Every row gives one point. To make a cloud, some directions were put in groups of two or more. Within a group, all points are equally far from the middle, so they leave a hole (a ring in 2 directions, a hollow ball in 3). The other directions are filled evenly. Then the cloud was stretched, turned, moved and blurred a little. Count the holes, and give their numbers of directions, smallest first.

Cloud:
[[ 32 -41 -54]
 [-45 -10 -73]
 [ 23  12  46]
 [-57  40  11]
 [-47  19  29]
 [ -8 -43 -71]
 [ 12 -42  30]
 [-32  19 -65]
 [ 63 -18 -14]
 [ 11 -68  -8]
 [-31  57 -23]
 [ 50   0  33]
 [ 14 -65   3]
 [-55 -50 -18]
 [-58 -32   5]
 [ 42 -53 -34]
 [-55  45 -34]
 [ -3  18  47]
 [ 39   6 -46]]
Holes: 1 (3)

Cloud (52 x 6):
[[ -57   42   17   52  -35   -4]
 [ -63    1   -1   34  -23   75]
 [  23  -17   37   10   36   27]
 [  -4  -68  -23   80   13    3]
 [  -4  -49   16  -18  -21  -85]
 [   2   10   20   19   51  -49]
 [ -33  -40  -19   57   66    5]
 [  34  -24  -42  -67  -57    6]
 [ -67  -33  -71  -66  -18  -20]
 [ -83  -35   -3   34   29   12]
 [  29    5   -8    8  -88   11]
 [  38   -4   18   67  -10  -46]
 [  58   -6   26  -61  -37  -29]
 [ -23  -45   14  -36    3  -72]
 [  44    7  -34  -51  -51   -2]
 [  14    6  -18  -48  -93    2]
 [  11   23   25   61  -28   53]
 [   0  -17  -52  -37   35  -55]
 [ -40   73   30   -3  -24   -3]
 [ -67  -67  -54  -50   -8  -25]
 [  21  -81  -68  -31   -2   -7]
 [  33  -34   16   78  -26    1]
 [  15  -82  -67   27  -20  -12]
 [ -46  -19   -1  -37  -84  -30]
 [  23  -32  -69  -22    3   35]
 [ -74   25  -23   62    1   15]
 [  37  -78  -32  -48  -27  -22]
 [   0   -9    9  -28   45  -61]
 [  45  -53   -4  -48  -64  -15]
 [ -57   46  -42  -40   -3   -2]
 [ -15  -26   -7   -3   75  -20]
 [ -31  -10   21  -39    6  -70]
 [  -3   37    3    3   23   71]
 [  26   30   22  -78  -59   -7]
 [  16   12  -31   43  -20   54]
 [  15   -8   12  -24   46  -55]
 [ -62  -15   24  -59  -26    6]
 [  32    9   26    5   33  -55]
 [  -2   20   -6   47   -3   75]
 [ -83  -36  -15   56   19   14]
 [   6  -17    9  -19 -100   11]
 [  13  -40   12   77   24   19]
 [  26  -15   -8   87   -3  -21]
 [  37  -26   58    0  -31    4]
 [  39   12   59   45   -2   11]
 [  10   -3  -44   41    8  -50]
 [  -5    0   44   16  -81   24]
 [   5   62   20  -63  -32    9]
 [ -44   15  -64  -60  -35   37]
 [ -17  -23   14   16  -78   42]
 [ -27    7  -21   40  -28   80]
 [ -86  -31   -8   52   -3   19]]
Holes: 2 (2, 4)

Cloud (87 x 8):
[[ -64   37   38    6  -49   64  -12   21]
 [  71  -21  -30  -35   36    8  -61   36]
 [  59   14    3   -1   82  -24   13  -26]
 [  18  100   13   11  -42    9  -29    7]
 [  10  -14   63   16    5  -10  -46  -31]
 [   5   82  -39  -17  -32  -45   34  -15]
 [  29   11  -74  -23   -9   51   63  -53]
 [  63    6  -16  -41  -17   68  -38   26]
 [  54  -51   43    3    6   19   22   60]
 [  49  -10  -65   21   -8   80   32   51]
 [ -16   -7  -66  -22    4   29  -45  -12]
 [   3   57   57  -25  -25   12  -53   42]
 [  -6   68  -31  -12  -10   81   37   47]
 [ -41  -50  -64   24    5   -8    0  -41]
 [  64   51   12   15   23   30   18  -16]
 [   9  -40  -23   36  -16   43   80   34]
 [  14   35    7  -86   21    2   39  -12]
 [  19   37   73   23  -67   34  -31  -44]
 [ -25   14  -33  -80   38  -11   23    4]
 [ -11   -8   62    5  -90   44   -6   35]
 [  24   23  -15   49  -17   87   43  -15]
 [ -77  -42   17   13   -6   20   35   35]
 [  94   15  -58  -16   15   -5    2  -19]
 [   4   32   43    5    1   79   18  -55]
 [  27   12   15  -45   51  -17   10   95]
 [  12  -21  -13    0 -100   12   12  -55]
 [ -14    9  -54   29  -13  -45   18  -33]
 [  22  -17  -12  -76   10   20   39   29]
 [  36  -60   17   16 -115   31   13   31]
 [ -23 -110  -26   15  -14   40   49   27]
 [  -5   31  -77  -53    6   17   46  -21]
 [  69  -37  -12    6  -26    9   64   38]
 [  46   -2  -75    5  -11   46   -4   80]
 [ -40   39  -51  -27  -33   33   48   52]
 [   1  -13  -28   20  -14  -69   17   -6]
 [ -22   12  -92    4  -47  -12   38   -7]
 [  59   73   -2  -52  -30   34  -32  -26]
 [ 100  -22  -27    9   17   26  -13    2]
 [  13   38  -47  -17   28   15   84  -44]
 [   0   22   44   64   15   23   16   -7]
 [ -23  -16   18   46   -3   50   65   33]
 [  28   32  -16  -35   70  -44   68    0]
 [ 111   21  -19  -18  -34   38   -5  -38]
 [ -32  -27  -30   65  -21   55   -7  -11]
 [  44  -35   51  -17  -36   55   31   39]
 [  40   38  -40  -58  -48    2  -22  -33]
 [  77   42    3  -52    2  -24   39  -25]
 [  65   56   -3  -52  -12   31  -29  -23]
 [  46   15  -18  -20  -14   -8  -68   11]
 [  18   13   33   29   95    4   18   -5]
 [ -22   10   59  -20    0    6  -62   47]
 [ -54   75  -13   20  -12   24   -5  -40]
 [   3   65  -43  -20   48   42   29  -37]
 [  30   26  -85  -14  -45  -33   28   11]
 [  38   48  -43    6  -53  -37  -14  -31]
 [ -70  -49  -17   26  -14   40    3   59]
 [  46   92   -2  -52  -58  -27   -4  -34]
 [  29  -38  -58  -64   29   15   31  -12]
 [  13    2   -9  -70  -24   49   18   62]
 [  30  -52    6   58  -23    4  -44   32]
 [   4   66  -26  -44    7   62   -7  -28]
 [  40  -24    5   16  -94  -26   25  -10]
 [  60  -34   20  -12   22  -41   44  -15]
 [ -13    2    8  -66   16   47   -4   75]
 [  87  -45  -24   -4   56   15  -29   38]
 [  64  -48  -55  -22  -63   54   50  -46]
 [ -42   56   22  -25   -1   31  -44  -15]
 [  25   55    9  -33    7  -51  -41  -21]
 [ -34  -36  -13   21    5  -46   20   66]
 [  33   38   12  -84  -25    9   32   26]
 [ -17  -26   39  -31  -23  -40  -12   55]
 [ -18   40  -57  -35   58   23   -3  -22]
 [  26   19  -18   10   78   31   15   19]
 [  12  -41  -59  -11   24   28   64  -43]
 [ -49   14   24  -12   14   22  -55    2]
 [  27    6  -19   13    8  -10   90  -27]
 [ -40  -65  -58    7  -19   -9   16  -26]
 [   6  -54   36   11  -31  -35    4   52]
 [  24   28    3  -41  -79   62  -29   61]
 [   5   27   37   -6  -27   -5  -60  -23]
 [  50  -26  -35   71  -66   14  -31  -15]
 [ -26   61  -27  -25  -23   82   27   51]
 [  17   33  -34  -10   -6  106   18   -3]
 [  -6  -84  -41   25  -52   69   67   21]
 [  24   36  -77  -35  -17   48   65  -48]
 [  15   20    1   59  -11  -14   13  -55]
 [   8   27   19    4  -89   17   -3  -78]]
Holes: 3 (2, 2, 2)
